Rows are points. A path goes straight from each point to the next, and from the last back to the first. The post is the endless flat space through its rows: a point in 2 columns, a line in 3, a plane in 4, and so on, so that a path can go around it. How many times does the path go around the post? Going back the other way cancels.

Post:
[[  4 -21]]
Path, 6 rows:
[[ 19 -13]
 [  7 -65]
 [-13 -58]
 [ -4 -95]
 [-24 -15]
 [  3  17]]
Times around: 1

Post (8 x 9):
[[-16  66 -31 -28   7   3 -35 -50  31]
 [ 45   7   0 -31  -4  32  -7   3 -36]
 [ 11  -6  37  41 -16  -4 -13  -1  19]
 [ -9  12   8  47   7  13  22  -5  -3]
 [-13  12  -5 -20  15   8  -2  24  28]
 [ 25  -5 -31 -43  -9 -15 -22  50 -25]
 [-18 -47  39  -5   9  -6  14  13 -41]
 [  2 -44   5   6  11  11   9 -14  -5]]
Path, 24 rows:
[[ 27  16 -36 -31  29  10 -17  29 -61]
 [ 49  31 -43  45   2  20 -24 -50  40]
 [-68  29  15  33  17  -4   3  20  26]
 [ 19 -33   8 -29  -1  37  -7 -35 -14]
 [  1 -37  49 -21 -18 -17 -17  12  14]
 [  1 -15  -1  19  23 -31  34 -28 -47]
 [ -6  -9  26  -6  39 -33  -3  60 -62]
 [-22 -22  13  33  15  26  24  25 -15]
 [-17  -5 -71  90 -30   0  19  46   4]
 [ 38  27  30   7 -23  67  34  14 -20]
 [  8 -13 -41  43 -11  10   6  17 -39]
 [ 13  30  62  37   5  13 -20  32 -33]
 [ 68  15 -33 -24   7  -2 -22 -18 -55]
 [  0  -3  54 -42   6 -17  40  81 -63]
 [ 29  -3  12 -95   2  28 -29 -22  33]
 [  0   5 -26  -3  27  -2  21  -4   5]
 [ 38 -14 -28 -21   5 -25 -35  23 -11]
 [-20 -13  38 -10  -5   1 -18  38 -10]
 [-10  24  22 -40  -4  31   1  70   6]
 [ 26 -40  45  16 -40  -6   1   2  -4]
 [ 10  -4  45  37  17 -37  14  10 -12]
 [ -2  28  31   1  15  18  47 -18 -52]
 [-20  36  38  32 -38  -9 -11 -15 -13]
 [-12 -18  61  30 -15   2 -13 -32 -39]]
Times around: 1

Post, 17 rows:
[[ 23  -3  11 -12 -10  35 -11  28  20 -16  33  -5 -21  32  51 -40   0   6]
 [  8 -35  27  51 -16  16  88  -9  39 -40  43  -3  13  23  18  12  27 -44]
 [ 41 -80 -26  -2  -8  23  42   9 -16 -36  14 -27  39 -16 -19  -1  20 -10]
 [ 10 -23  34  22 -27  12 -11  64  -5  -3 -26   8  11   3   0   7   5  21]
 [ -4  19 -21  17 -39  58 -33  17   9 -23 -20  11  24  18  -7   5 -36  16]
 [-13 -66   8  14  -1  27  25 -31   6  64  26  -1 -25 -47  20  13 -16   0]
 [-19   3   8  21  -2  18  -4  71  12  -8  -5 -38   4  36   7  -1 -57 -13]
 [-47  -5  11 -10  22  12  39 -34  18  57  50 -17 -20  13   0  21  20  36]
 [-66 -37   7   1   1 -17 -25 -61  -7  71  47 -15 -21 -14  12  57  -2   9]
 [ 29 -34 -39  45 -10  -8  47  -9  32 -47   4 -11   3   1  34 -18  29  19]
 [ 61  27   7  12   9  18   8  31 -34 -17 -33  15  -1   5  17 -19 -10 -22]
 [-71 -20   5  14 -27  24  24 -20 -14  34  26 -31 -43 -15   7  36  10 -14]
 [ 18  -3  18 -31 -36   9 -11  23  -2  11 -25 -30 -43  75  -8  18 -44 -23]
 [ -3  16   8   7 -14  25  -2  24 -37  20  11  40 -11  46   5 -57 -19 -15]
 [  1 -15  12  -2  20  21 -34  28 -25 -16 -21  27 -39  -6 -23 -36 -35  -8]
 [ 22  10  13 -47 -38 -13 -16  20 -12 -30 -24  30   1   0  14 -47 -54  -3]
 [ 25  -9  38  26 -19  30 -10  17 -12  -1 -30 -37  -1  27  -5 -31 -41   5]]
Path (24 x 18):
[[-57 -95  25  15  -2 -15  -2 -20   7  38  54 -27 -32   5   8 -33  -4  48]
 [ 11 -61   5  -4 -36  -3   8 -20 -24 -18 -12  62 -14 -30  69 -55  20  -2]
 [-14 -13  27 -29 -49  92 -27 -42  28  27   2  30 -29  13 -10  -2 -20 -11]
 [-30 -19  43 -17  28  49  -5  23 -24   7  42 -19  50  -3 -14   8   6 -13]
 [  3 -23  10 -28 -55  80  24 -62 -35   5  -6 -12 -54  23   2   5 -23 -42]
 [ 20  -9 -71 -45  12 -24 -36   7 -34 -47   5  29  19   1  -7 -19 -21  43]
 [-69 -54  10  77  19  37  39 -16   0 -15  39  33 -20 -17 -82 -41 -18  12]
 [-25  -6 -29  42   2  35 -29  38 -17  26  59  -1   1  53 -26 -45  -5   8]
 [ 16 -59  17  35 -15  11 -18 -22 -16  15  51  -7  19  -1 -12 -14 -60   8]
 [ -3 -42  -1  19  26 -17  25 -41 -21 -16  34  -2  26   8  17 -20 -24  25]
 [  2 -21 -70  28 -13  83 -27  67  -7 -13 -26  32  76 -10  37  -3 -10  29]
 [ 15   4  34  -4  46  12  -2  27  41  29  14   5  11  28  24 -36 -42 -16]
 [-22 -25  35  14 -44  75 -26  55  61  33  42 -41  24  56   3   2 -31   9]
 [-14 -41  27 -23 -13 -17  -3 -19 -24  15  54  21 -18  53 -27 -19  -7 -30]
 [  9  -2 -25  23   4 -28  25  66 -62 -68 -75 -69 -33  15 -44   6 -48 -48]
 [-45 -52  48  42  -4  19  -2 -13   7  30  64 -13  40  26  26   4   3  14]
 [ 17 -48 -21  23  46   9  18  -8 -52  14  -7  -8  23  -1 -19 -71  -8   2]
 [  8  52  24 -32  40 -13  58 -26 -17   3 -67 -41 -37  51  -2  -1  -9   1]
 [-19  -8  16  -9 -11   3  44  22  -4   7 -15  49 -27  38  -8   3 -17  35]
 [-34  -5   9  66  -3  -9  14 -11  -9 -25 -27 -39  11  19  36 -25  -9  26]
 [-14 -40   0  55   2  24  49 -24  12  25  -3 -18 -12  16  24 -28 -10 -15]
 [-24 -12   6  37 -26  31   8  67  -5  55  15 -36  36  39  22   9  42 -13]
 [ 27 -32  -3 -17  27  -5 -43   0 -39  32  27 -13  -8  15 -13  12 -25 -24]
 [-19 -49 -61 -33  -4  -7   0   5  -5 -25  45 -24   1  21 -31  78  13   0]]
Times around: 2

Post:
[[  2  -7 -25  -7   0  -3 -13 -10 -22 -46  22  21  -4   7  39   3 -43 -16]
 [-46 -56  10 -28  -5  14  30   1 -22 -27 -51  -4  22   8  70  12 -11 -18]
 [ 10  24  -9  23  24  29  24 -18  40  47  27  32   1 -25  15  36  15  -3]
 [ 13 -13 -16  10  19 -17 -18 -10  -9  47 -11 -47 -10   4 -17  20 -20   4]
 [-11  36  10  10  37  15   0  -2 -11 -42  50  19  12 -15  37  30  25   8]
 [-35  39 -18  16 -47  16 -14 -24 -44 -45  20  28  38   2   9  -6 -15 -11]
 [-36 -17   0 -15   8   6  50 -30 -14  10 -61 -11  -5   8   1  47  20  63]
 [ -3  -5   6  27 -18 -14 -13 -17  18  -8 -27  15 -43 -20 -10  21  -2   5]
 [-10  -6  22  27   2 -49 -46  31 -17  -7 -25  51 -68 -50  -6   3 -28   3]
 [ -6  31  36  -7  22  13  13  24  28   3  -3  31 -23 -33  -5  -6 -12 -21]
 [  9  -6 -10 -45 -49  -7 -48  32 -22  26  52  42  -5 -17 -20 -62  45  -6]
 [ 27  13   8 -23  -9 -15 -27  14  22 -15 -20  16  27 -48  26 -13 -39 -23]
 [-24 -28   7 -15 -12  17  33  34  -4  -2 -19  26  19  13   1 -23  -1  32]
 [ 33  30 -48   6 -25  13 -19   7 -17  31 -16 -20  -4  12  -5  39  22  14]
 [-55 -18 -15  11  -5   8   7   5  11  -2 -11   2 -21  -5  53   5  -6  16]
 [-35 -16 -41  13  26 -33  38  -4  20   6  -2   0  -3  16   6  15  25  22]
 [ 34   0 -15  17  18 -24  35  21   8  44  36   1 -13 -10  12 -47   6   1]]
Path (28 x 18):
[[ 21 -31 -29  12   0  -4  65  51   0   3 -79   7   8  17 -14  57  13  64]
 [-48   5  14  20  28  -4   9 -21  70 -24 -10 -12 -24  -7  19  57 -51   5]
 [ 12  21 -38 -31  -3 -13   1  11  29  28 -40  -7 -40  28  26  15 -35  -8]
 [-16   0  -8 -56   7   9 -51 -61  19 -45  54  34  28 -21  25   1 -15 -19]
 [-42 -59  -4 -29  15 -36  28 -20 -19 -41 -69  31  11 -14  12   7 -11   5]
 [ -6   6 -53 -21  36 -18   9 -36 -23 -42  60  26 -23 -20  32   6 -15 -41]
 [  7 -13 -20 -75   5 -15   6  -7  10  22 -95 -38  66 -34  34  -3  14   9]
 [ -8 -27  10  -8  74  14 -25  13  -7  -8  29  14 -33 -19  -2  12  24   6]
 [ 50   1 -17 -18 -18  20  51  45  -2  54 -32  32  -9   8 -39  -1  16  25]
 [-16  -7 -35  10  40  37 -21 -44   4  14  38 -15  12 -23  20  38 -66 -48]
 [-23  -2  20   8  14 -25 -38  49  30 -10 -41  -1  -4 -44  -7 -12   4   8]
 [ -2  -2  -5  40 -36  27 -49  22 -11  45 -49  -8 -49   2  12  -7 -42  14]
 [ 11  29 -43 -32  34 -17  18 -45  16 -15  72  53  -3  24  16  39  -3   7]
 [ 22 -35 -12 -13  -5 -17   8  15  13 -41   6 -32  -3  15  23 -11  -1  47]
 [ 36  16 -40  55  -7  26   2  33 -28  -6  26   5 -69  26 -49  17 -16  35]
 [ 70  10 -15 -17 -48 -13 -21  -7 -38  80  -6 -12  14 -38 -10 -26  66   1]
 [-48 -37 -10  13  16  23 -39 -10  -7   9 -27   1 -16 -24  79  66  11  11]
 [  3  42 -15 -31  10  -4 -43 -53  16  17  32 -31  17 -53   0  14  19 -19]
 [ -7 -17 -78 -16 -16 -30   5 -15  29 -24  30  14 -48 -15  21  24  22  -3]
 [  1  26  -6 -10  -2  11  27   6   9  20  -9  25  -3 -18   6  17 -20  64]
 [ 66  63 -28 -14  -6 -33 -15  55  60  11   5  21  17 -21 -29   7   1  74]
 [-30 -19 -53  15   5 -49  11  -9 -16 -13  10 -48 -17   6  59  -4 -28  -5]
 [-36  32 -12  -8 -10 -11  42 -18 -33 -14 -41  10   1 -39 -16 -42 -19 -15]
 [-51 -39 -30  46  34   1  -1  16  20 -28  44   3 -36 -10  46  25  11 -26]
 [ 36  45 -19 -11 -19   0  54  25  36   4  26  31  -8  -8   8 -15  -5 -27]
 [-37 -60 -31 -23   9 -65  25  11  13 -11  15   9 -46  -6  -6  25  66  17]
 [ 34 -22 -12 -22   6 -21 -35  14   8  19 -45 -54 -36  -7 -27  20  20   7]
 [ 17  -7 -24  26  12  -7 -20 -19 -25  39  26 -69 -21 -10  31 -27 -37 -25]]
Times around: 0

Post:
[[ -6  -9 -16  -2  15  20   1 -15 -39  24 -63  -8   2   9 -12 -19 -32   0]
 [ -2  11  27  32  -7  14  22  16  28  -4  24 -47 -46 -62  16  68  -3  15]
 [ 62 -12 -15 -13 -33  39  -2  42 -33 -72  -8   6 -10  18 -15  -1 -16   8]
 [-47 -23  12  17 -17   4  12 -12 -41  48 -41  -5 -22  38  -9 -52  21 -44]
 [ 34   3  21  -4   0  20  26  43 -25 -66  50   0  -1 -22 -20  34 -34   1]
 [-37  -9 -51  -3 -32  15   8 -14 -22   7   8 -23  26 -15   8 -15   4  -5]
 [ 41  20   3 -19 -18   7  18  18  13 -35   5  16  10  -8   5   0  -6 -24]
 [  5 -38  22   7  11  -6  34  -5   2 -13  18  -1  -4  -3  16  77 -37  44]
 [ 37   2 -20   0 -12 -18  32  35 -24 -51 -10 -17  23 -20  25 -20 -15  48]
 [  5 -27 -42 -15  13  -1  11   8 -38 -12   1  19  23 -17  -6 -27  27  36]
 [ -5 -30 -16  31   6  14  11  52  -4  -6   1  11 -22 -10 -10  59 -37 -26]
 [  6  -7  -5  -6  40  -4  11   5  14 -50  23 -20 -42   0  22  31 -25  11]
 [ 26  16 -24  -3 -28 -15 -30  33 -15 -16  21 -18  40   7   1 -35 -12  41]
 [ 13 -55  11  48  46  33  42  -1  24   0  -4 -36 -13 -18  14  33 -34 -10]
 [ 23  49 -26  -3 -15  18  -3   8 -71   0  10  23  24   7  33 -21   9  12]
 [-61 -30   4  19 -17  32 -19 -17  -5   1 -46  37  -5  23   2 -23 -14 -39]
 [-50  28 -32  16   7  31  41   3 -27  37 -21  13  17  24 -14 -18   2   2]]
Path, 26 rows:
[[ 32   7  30 -25 -89  -7 -18  61  -4 -90  12  33 -20 -38 -38  26 -53 -14]
 [  7 -58   3 -15  32  19  14   8  10 -42 -45  24  -4  22   7 -28 -29  41]
 [ -9   1  72  31  -2   9  63  45 -25 -27 -27 -15  -6  -4  47  -5  -3  -6]
 [ 65   5 -36   6 -48  29 -35  84 -12 -32  39   6  43 -22  17  -6   7   5]
 [ 12  40  -3  -2  22  -1 -48  21 -54 -46  19  31 -12  44  40  12 -28  22]
 [ -9   9 -49  20  39  57  41 -25 -31  -9  10  -6  -9 -51  21  54   5  36]
 [-32  10  20   1 -43  26 -14 -38 -54  11  73 -10  -3 -15 -34 -41  22  29]
 [ 23  -8 -22  -6 -10  57  15 -10 -48  40 -21  28  44  14  20 -67  14  21]
 [-12   0 -43 -23   6  29  12  27 -50 -11 -14  10 -15  -7  26 -69  56 -34]
 [  3 -62 -23  44   5  -1  37  37  -1   6 -30 -47  12 -16  29  -6  34   8]
 [ 10  15 -26   0 -48  18  -7   8  20 -27   4 -20  -3  43  -2   1 -26 -95]
 [ 28  49  17  29 -12 -19  64  -6 -37 -11 -13  11  11 -86  42  19 -60  -2]
 [-13   0 -14   0 -63  -6  15  93  22 -13  35  25  23  -4 -52 -18  -3 -13]
 [-20 -50   4   9  37   6  33  41   1 -23  26 -51 -20 -13   2  63  -2  81]
 [ 35  -2   6  -4  71 -10  72  33 -42 -67 -43 -15 -18  -4 -17 -48  50   6]
 [ 41 -27 -43 -12  32  -7   1 -16 -81 -31  34  23  23  -1  -2 -16  22  33]
 [ 34   9  22  50   1  20  39  -7  18  60 -28 -40 -11  22  31 -33 -25 -43]
 [ -4  52  23 -11  -9   9  68  26   4  24  40 -26  13 -46  -6  49 -62  17]
 [ 34 -29 -25   1  42  13 -17  21 -53 -33  -8 -12   8  68  16 -56 -11  23]
 [ 25 -36 -50  13  63  25 -20  13  -6 -45   5 -57  -9  21 -40 -19 -10 -11]
 [-11  11  35  10 -41  -9  -9   8 -55  14   6  24   4   3 -51  -7  18   3]
 [ 59 -11  -7  -4  21  -2  10 -27 -20   0  -3   9 -18  62  48 -23 -36   4]
 [  7 -60 -77  -3 -10 -14  67  43  15   7 -38   7  28  10   1 -17  22  67]
 [-19 -48 -18   5 -18   6  12  48 -22 -36 -23  17  46 -14   7  17 -26 -37]
 [-35  63  37  25 -40  19  19  26  15 -17  18 -33 -18  37 -11  36   3 -27]
 [  4  44 -33  27  45 -37  29  28  -5 -23   7 -94 -86 -46  27  -9  20  39]]
Times around: 5

Post:
[[ 41  15 -17   5 -50  12  24  17   7  51  20   3  18  17   1 -19 -21 -17]
 [ -5   9  11  19  25  -9 -57 -13 -16 -18  16  18   0 -18  -7  -9   4  -1]
 [-46  -8  16  40   3  -3  51 -15   4  -6   0  -4  -6  46   9 -27  26  17]
 [  3  -3 -24 -17  14  21  20 -20   3  10 -28 -14 -17  24  13 -14  -5 -18]
 [  4  32  12  17 -10 -32  20  12 -25 -23 -20  37 -42   8 -30   3 -15 -10]
 [ 13  -6  -5  21   6  -1  18   4  -2  10   3 -18 -13   3 -25 -16  30 -23]
 [  8   9  -5 -17  18  34  11  14  -8  -2  -2 -14   7 -20  -1   8   3 -33]
 [  7 -21   5  -3  20   4  -4 -14  20 -26 -15  11 -34   9  15  23   9   4]
 [-36  75  40 -20   7 -22  13  17  24   9 -29 -26  16 -29 -48  12   2  -6]
 [  2  -9 -25  -1  39   3  -7  -7  -4 -10  20 -10 -35 -17  -6  11 -27  -2]
 [  8  -2  -8  -9  21  36  -1 -19  16   3   7   6 -10  -8 -23 -12  -9   5]
 [  7 -19   2 -11   8  11 -11  -2 -26  -7  -4 -10 -37   3 -19   5   4   9]
 [ 32   0 -20  -5  19  20  -6   0  -2  -6   0 -19  -1  33  -3   8 -12   5]
 [  0  31  -9 -34  26   7  13   6 -14  16   6   9 -14 -18 -31   4  15 -16]
 [-14  32  26  63  16   7  14  -6 -10  29 -24  -1  -5  -6  -6  10  48 -22]
 [ 16  13  14 -11  20 -21  21   8 -11   7 -30 -23   6 -14  -4 -12  -6  20]
 [-22  -2 -45  44 -13  17 -48  22 -13  -8  27   7   8   7  16 -90  26  56]]
Path (26 x 18):
[[ 59 -24   3  25  20  -1   7  10  -2 -25   6  48 -39  66  14  -8  22  40]
 [ -5  10   1 -41  20  13 -16 -23 -25 -10  15 -10 -29  26 -22 -24  21 -22]
 [ 14  29 -33  22 -32  -9  18  28 -24   2 -23 -22 -23   0   9  15 -21  23]
 [ 66  14  -5  -8 -13 -28 -30 -13  10   6  10 -32  25  23 -46  10 -47  42]
 [ 14  18  34   2  -2  17 -21 -22 -17 -38 -58  19   5  18  -3 -28  26  36]
 [  4  18 -15 -27   0  60  25  47   4  31  -3 -49  11 -34   5 -10  12  15]
 [ 41 -42 -12  10   8  44 -20   8  27  -5  15  10 -40  25 -10   1 -27  32]
 [-21   6 -23 -47   5 -14 -29  -4 -10  21   0  -5 -12  24 -31  10 -18  10]
 [ 22  -9 -22   9  17  19  36  15  11 -11 -13 -13 -11  38 -36  -4 -43  46]
 [-16  40  18  -6  29 -26  -5  46  -2 -17   0   7 -15 -12 -30  -7  13  -2]
 [ 26 -16  -6  -9  23  -5   2  25  31 -36  18 -13 -32   5 -13   7  31   7]
 [ 27   4 -10  52 -14 -26 -23  33  19  11   2   8 -54  34 -31  -3  21  12]
 [ 25 -15   5  31  -4 -33  23 -20  19  57   5  -3  15  -3   8  -4  -2 -38]
 [-17   6  22 -11   5   0  11   2   5 -16  -2 -43   2   1 -44  15  14 -21]
 [ -2  36  -2  27  64 -25  -3  12 -30 -45   7  23  -2 -57   2 -18  11  14]
 [-13  38 -16  20  10 -31 -26  19 -50  31 -17 -57 -42 -34   0  -5 -37 -20]
 [  4  13  15 -21 -21  16  14   8 -27  42 -35   3 -21  45  -9   3  45 -31]
 [  7  -7  13   5  74  -1 -23 -29 -13  29  42   0  41 -38 -22  -4  20   2]
 [ -7  15 -33  44  23  -6 -29  19 -17  13  17 -26  13 -45 -28 -10  23  35]
 [-19 -13 -29   8  25  -7 -12  -8  -6   7  91  31   0  -2 -11  50  34  14]
 [-11  37   2   6  47 -30 -20   3  -3  32   5 -20 -22 -31 -95  -9  20 -48]
 [ -2  36  -1  -9  16  21  11   6  -3  37 -41   1  10 -27  40 -32   6 -19]
 [ 16   0   3  11 -11  41 -14 -18  16   2  -3 -36  -6  22  13  -6  14 -30]
 [ 15 -32 -32  -1 -10  27 -22 -28 -26 -31  15  17 -46  11 -45 -30  28  -6]
 [ 32  -3   2  37  -6  -2  -4 -19 -20  30 -16  16  -7  33  17  40  10   7]
 [-33  16  16   2  44   2  24  -8   0 -11 -49 -23  -7  32 -37   5 -12  41]]
Times around: 0
